Rows are points. Two turns around zero, p and q, are shown by what they do to some points. Write where each new point lands after one turn and then the other. Backwards means that the second turn is done in reverse. Each puzzle has new turns, and all numbers are rounded.
In the rows, zero is written as 128.

Turn p:
[118 109] -> [116 110]
[159 176] -> [163 173]
[117 138] -> [118 139]
[88 81] -> [84 85]
[158 136] -> [159 133]
Turn q:
[186 151] -> [190 138]
[113 116] -> [111 119]
[ 88 130] -> [ 89 138]
[157 100] -> [150  95]
[ 95 143] -> [ 99 150]
Where do these land?
q, then p: [177 155] -> [183 139]
p, then q: [117 146] -> [123 148]
q, then p backwards: [103  67] -> [96 70]
q, then p: [115 152] -> [123 155]
p, then q: [129 120] -> [127 120]

Turn p:
[141 159 108 100 132 105] -> [133 139 111 132  81 114]
[119  74  96 130 123 146] -> [115 102  86 116 164 146]
[138 113 163 121  84 138] -> [142  93 159 127 126 163]
[160 154 105 160 143  94] -> [153 163 109 173 120 111]
[ 91 116 145 166 188 151] -> [108 158 144 107 191  90]
[130 107 150 104 130 128] -> [140 101 136 105 128 122]
[111 169  96 101  93  55] -> [100 110 112 180  52 106]
[135 132 161 141 132 207] -> [134 158 166  81 161 171]
Turn q:
[117 124 189 146 154 128] -> [126 116 183  89 119 119]
[132 109 113 112 145 129] -> [118 129 111 122 148 111]
[147  94 187  99 150  88] -> [134 117 127  52 106  89]
[ 74 121  57 134  93 158] -> [ 79 117 105 211 136 140]
[124 212 115 143 132  96] -> [163 197 151 160  99 139]
[182 116 138 128 137 144] -> [160 115 116  95 159 142]
[128 119 102 124 128 198] -> [ 98 115 120 143 180 168]
[133 162 131 117  91 118] -> [139 145 115 135  92 158]
[115  95 120 149 122  93] -> [135 100 125 145 112  87]
Where do these land?
q, then p backwards: [150 133 135  59 160 159] -> [109 119  96 127 162 196]
q, then p: [117  85 123 141  87 152] -> [113  99 104 123 179 138]
p, then q: [145 165 164 140 131  89] -> [177 111 147 114  92 138]
q, then p: [173 136 117 119 173 120] -> [159 158 111 116  94  97]
q, then p: [ 81  87 110 160 108  97] -> [122  86 128 186 164 121]
q, then p: [ 95 138  99 135  64 147] -> [ 94 138 128 149 180 174]
q, then p backwards: [135 153 148 142 173 132] -> [132 142 168 145 152 153]

Turn p:
[134 138 137  89 151 110 166 144  95] -> [129  97 157 118 169 141 139 167 126]
[127 102 115 142 151 116 126 157 132] -> [136 119 112 125 132 124  89 143 148]
[152 156 137 108 119 105 134 143 102] -> [141 123 162 115 135 118 156 158 137]
[107 142 159 128 138 157 107 107 159] -> [102 157 138 167 129 127 122  99 109]
[154 138 125  93 114 170 113 118  95] -> [125 140 167 110 102 173 146 133 112]
[112 106  91 120 117 103 132 121 140] -> [139 112 108  94 141 119 117 100 134]
[113  96 159 180 120 144 116  85 158] -> [127 139  82 172  97 110 116  99  87]
[153 142 126 106 129 124 176 162 143] -> [124  81 152 139 140 135 143 138 168]
[143 169 105 118 147 130 161 137 101] -> [134 125 135 123 157 160 163 156 156]
[ 84 111 140 170 102 142 103 124 144] -> [ 93 152  87 132 100  99 114 110 112]
[130 109 113 154 121 108  75 110 138] -> [160 163 110 114 106 103 104 107 121]
Turn q:
[155 131 102 160 118 104 123  63 124] -> [ 91 103 112 144 127  88  74 116 113]
[138  87 127 131 153 149 148 120 156] -> [144  94 115 149 161 128 145 108 144]
[142 125 131 116 112 152 141 175 133] -> [160 148 132 141 119 157 136 133 159]
[147 120 154 136 124 160 116 149 139] -> [142 158 125 140 155 150 129 112 144]
[118 118 126 155 125 126 140 108 100] -> [112 110 128 143 119 141 116 116  97]
[ 92 189  82 119 174 138 115 172 111] -> [151 144  70  78  94 141 155 179 105]
[124 113 144 123 106 122 121 127 142] -> [113 133 152 136 139 128 132 127 143]
[164 105 159 110 129 128 138 122 119] -> [155 125 158 130 143 124 112  95 135]
[125 134 124 139 150 145 110  96 118] -> [111 123 100 110 141 125 120 108 109]
[ 65 205  97 113 136 105 146 118 129] -> [103 136 101  99  59  92 172 161 100]
[142 105 160 136 112  92 122 145 138] -> [134 138 175 150 153 122 119 143 127]
[121 104 130  98  98 114 117 142 127] -> [120 122 168 117 125 141 128 141 156]
Where do these land?
p, then q: [113 124 118 101 108 114 142  65 116] -> [151  86 131 107 102 128 113  83 109]
q, then p: [145 115 111 110 116 162 129 129 137] -> [134 127 125 142 120 137 120  84 137]
p, then q: [ 66 119 143 115 132 160 119 100 123] -> [101 117 110  86 100 151 140 120  86]
p, then q backwards: [132 114 114 110 122  84 121 148 138] -> [158 120 123  92 144 108 119 114 132]
p, then q backwards: [146 119 158 225 142  99 146 127 130] -> [153 167  77 173 149 120 172 149 178]
p, then q backwards: [141 146 128 109 143 158 149 141 144] -> [118  89 133 131  97 139 133 136 133]
p, then q: [125 169 132 129  96 150 143 147 148] -> [106 121 135 164 115 113 172 125 126]
q, then p: [152 124 142 116 128 129 111 142 117] -> [136 144 158 145 127 134 127 125 127]
q, then p: [139 123 136 137 128 102 139 128 120] -> [137 135 129 131 116 113 123 151 118]
p, then q: [129 131 106 128 107  94 153 139 100] -> [165  99 146 124 124 122 140 139 156]
p, then q: [122 125 121 130 185 157  54 143 134] -> [103 207  92  91 139 119 119 133 121]

Turn p:
[121 134 151  87 194  82 108 159  57 143 140  99] -> [139 102 164  92 182 126 145 203  85  80 128 124]
[136 138 199  61 138 124 127 141  99 113 169 135] -> [103 168 175  66 158 145 168 137  95 111 113 132]
[104 104  80 122 120 128 126 147 154 117 123  83] -> [133 124 120 136 102 112 117 164 188 122 133 102]
[124 143 139 194  70 124 125 152 173 172 103 155] -> [ 94 110 112 202  61 125 140  93 111 133 133 155]
[153 117  67 147 151  98 127 161 195 131 111 156] -> [166 109 140 166  99 125 105 116 185 100 160 181]
[162 141 152 117 133 131 127 105 106 111 180  59] -> [130 193 150 127 170  92 123 161 111 138 100 100]
[168 124 146 165 120 190 120 158 145 156 113 172] -> [155 151 103 168  88 186 143  98 100 131 115 157]
[149 120 118 143 155 109 122 123  67 138 141 135] -> [169 114 133 125 157 119 120 135  81 110 142 112]
[116  95 115 164 155 153  82 162 120  85 115 146] -> [143 119 117 147 126 192  94 122 142  79 132  95]
[141 160 110 107  70 121 141 122 114 158  93 150] -> [116 120  86 101  85  91 134 115  99 140 142 160]
[116 147 129 100 139 112 103  83 133 100 113  94] -> [ 96 128 130 100 159 112  81 151 144 142 112 129]
[101 170 149  85 118 119 125 118 113 122 193 130] -> [ 82 165 154  94 161 118 154 141 112 142 169 119]
[111  92  70 148 137 128 129  85 178 179 123 104] -> [160  91 138 166 101 111  99 150 171 196 142 126]
[109 161 165 136 115 170 187 107 120 100 111 141] -> [ 99 136  79 118 161 135 170  81 132 151  98 125]
[110  74 132 142 106 131 170  96 147  96  94 161] -> [135  90 124 113 110 130 126  55 164 145  99 104]
Turn q:
[160 166 143  93 130  90 142 137 132 116 138 132] -> [105 152 148 107 147 145 135 121 125 107 166 165]
[181  98 133 133 102 178 108 136 109 103 150 154] -> [183 110 156 122 106 179 127 110 136  94 114 104]
[ 93  85 166 121 125 122 181 121  83  79 104 114] -> [ 85 154 144 196 154 135 130 102 107 106  87  93]
[185 151 125 156  83 188 119 154 145 109  79  88] -> [188 184 143 113  86 112 168 147 172  87 119 100]
[144  98 167 159 114 106 129 155 122 117 158 108] -> [116 109 155 125 146 118 112 109 146  93 147  81]
[ 85 169 153 108 137 133 100 143 128 141 118 160] -> [135 121 165 143 131 106 110 164 107 152 130 174]
[ 94 154 120 170 166 128 186 131 141 170 153 137] -> [ 91  97  90 160 150 124 124 167 184 153 141 144]
[175 127  85 159 145  97 114  85 142  75 170  91] -> [145 158  66 106 126 156 102  83 130 119 191  91]
[157 152 144 135 155 100 113  80 106 134  93 117] -> [159 155 112 130 179 110 156  97 117 143 148 145]
[ 89 141 103 135  87  91 166 149 103 142 137 104] -> [ 65 113 121 155 100 105 163 139 119 121 157 115]
[111  85 108  98 157 181  97  63 142 149 122  94] -> [153 143 105 109 111 135 117  91 127 212  72 110]
[ 90 101  87  74 146 130  84 167 135 163 106 165] -> [120  95 133  82 113 128 123 178  63 159  82 147]
[100 136 131 122 116 120 125 144 175 166 136 200] -> [118  73 128 115 114 110  99 155 132 117 110 194]
Where do these land?
q, then p: [117 124 183  88 119 105 152 114 176 160 155 138] -> [ 83  81 168 104 126 170 110 105 133 159 136 143]
p, then q: [162  60  92 175 109  93  87 115  57  87 118  94] -> [167 186 144  86 136 105 142  84  77 117 177  50]
q, then p: [137  94  85 113 104 119  64 110 101 102 103  93] -> [143 148  96  89 140  59 125 155  82 139 114 108]
p, then q: [119 169 139 110  75 107 150 121 137 126 158 159] -> [ 80 108 122 166 123 128 119 102 119 154 154 167]
p, then q: [138 142 137 116 145 130 152 157 165 175  73 111] -> [126  95 108 131 122 127 139 157 124  65  82 151]
p, then q: [ 86 150 121 139 137 102 123  89 126 136 160 177] -> [114  82 133 137 148 144  95 100 140 182 131 114]
q, then p backwards: [160 135 124 105 161 161 188 158 205 159 105 161] -> [132 151 140  56 168 150 128 154 174  93  69  90]
p, then q: [ 96 134 154 117 132 149 159 111 133 101 119 147] -> [111 143 102 132 127 132 126 125 138 168  89 146]
p, then q: [152 127 119 126 174 116 113 186 136  97 102  89] -> [155 172 125 118 131 137  89 168 116  68 122 122]
q, then p backwards: [ 67 102 101 148  87 126 109 120  73 120 187 125] -> [ 80  93 122 196  84 116 100 115 116 177 125 149]
p, then q: [177 131 150 109 164 168 117 165 142 151 103 151] -> [177 129 140 148 116 170 152 155 138  92 101 163]
q, then p backwards: [142 126 128 202 141 159  88 158 130 103  93  99] -> [150  89  72 137 138 134 138 142  85 113 156  69]
p, then q: [114 134 125 122 111 113 137  96  62 135 146 132] -> [ 91 127 136 119 152 149 154 110 102 164 149 100]
p, then q: [125 163 134 121 134 144 153  93 150 139 171 113] -> [108 104 118 126 159 115 134 154 157 158 147 161]
